Each row of a before or after table is a point. One or more steps were done to the points. Then noise was added and the rows were shuffled. The steps act on columns, c1 being the first. What was done? A step turns or swaps two columns, mirrors them in a line or flattens them onto one, adds a multiple of one to another, or multiplies or shifts one. Angles are multiples of 10 degrees, from the lower column toward the higher: turns from -170 to 170, lines from 10 to 170 but not 90. Use the fewest steps. Two steps may share a column if one is a turn and the other turns, adds or multiplies; they go together, in the order done. Otherwise the lowest column goes first.

Before, 9 rows:
[[-19  23]
 [-27   1]
 [-17  46]
 [ 21  30]
 [ -2  31]
 [ 45 -40]
 [-38  18]
 [ 31  22]
 [ -6  26]]
After (9 x 2):
[[ -8 -37]
 [ 43 -25]
 [-61   1]
 [ 20  15]
 [ 21 -16]
 [ 21 -25]
 [  5 -35]
 [ 30  -5]
 [ 40  10]]
Steps: turn c1 and c2 by -140 degrees

Before (14 x 3):
[[ 10  -5 -13]
 [ -4   4 -10]
 [ 17   7   0]
 [-10   3   6]
 [ -6 -20   8]
 [ -4   0  -1]
 [ -6  -7   4]
 [ 18   6  15]
 [  3   4   0]
 [ -6 -15  -8]
 [  6  -9  -1]
 [  1 -16  -2]
 [ 16   4   6]
 [  8  -6  -9]]
After:
[[-11  12  13]
 [-20  18  11]
 [ -5  21  16]
 [ 12  13   0]
 [  6 -18  10]
 [  1 -48   2]
 [ -2 -21  -8]
 [ -1  12   2]
 [  3   0  -3]
 [  9 -15  14]
 [ -1 -27   6]
 [ -2   9 -11]
 [ -6 -60  -8]
 [ 10 -45  -3]]
Steps: turn c1 and c3 by 110 degrees; multiply c2 by 3

Before, 10 rows:
[[-10   1 -10  14   7  -7]
 [  7   9  -6   3   2  -4]
 [ -3  -2   0   2   0   0]
 [  5  -9  13  12  -5   3]
 [-31 -14  11  13 -10  24]
 [-16   3  -8  14 -12  -6]
 [  5 -10  -5  -2   1  -9]
 [  5   1  -4   9   5   3]
 [ -4   6  -6  13   7  -3]
 [  2  -6  -7  14  -9   9]]
After, 10 rows:
[[-10   1  -5 -17   6 -17]
 [  2  -6  -1 -15  -9  22]
 [ -4  -2   0  -1   1   2]
 [  7   9  -4  -4   2  -9]
 [ -3   6  -1 -14   7  -7]
 [-15   3  -2 -16 -12 -15]
 [  5 -10  -5   0   2 -22]
 [  6   0  -1 -11   5   8]
 [-31 -14  14  -8 -11  60]
 [  5  -9  17  -7  -5   8]]
Steps: mirror c3 and c4 in the line at 10 degrees; multiply c6 by 2.5

Before, 10 rows:
[[-41   3  21  20 -19  -4  34  33]
 [-39  10  26 -13  34 -35 -31  35]
 [ 37  47  -3 -22 -45 -30  11  15]
 [ 17  27  -7 -25  -9  14 -60  41]
 [-25  27  -4  28  41   1   6  23]
 [  0 -26  17  40  -7   0 -55  -4]
 [-22  42   6  33 -23  14 -22 -46]
 [-24 -17  -7 -15   4 -44 -27   0]
 [  4   2  36 -31  30 -21 -54 -43]
 [ 28  42 -27 -32   6  21 -24 -53]]
After (10 x 8):
[[ 20  42 -14 -11 -25  15 -47 -37]
 [ 15   7   6   4 -17 -45 -11  18]
 [ 50 -15  22 -20  21   2  16  10]
 [ 33   9  -5  41  29  -1 -10   4]
 [-11  12   7 -47 -23 -31 -17 -38]
 [ 54  20  31  34 -12 -25 -26   7]
 [-36  26  41  32 -30  -5 -27  24]
 [ -3  17  17  -4  45   9 -20   0]
 [-21  28   1 -23  35  16 -36  44]
 [-60  27 -32   4 -31   7 -37  12]]
Steps: turn c1 and c8 by -130 degrees; flatten c2 and c7 onto the line at 130 degrees; turn c3 and c6 by 20 degrees; swap c4 and c5
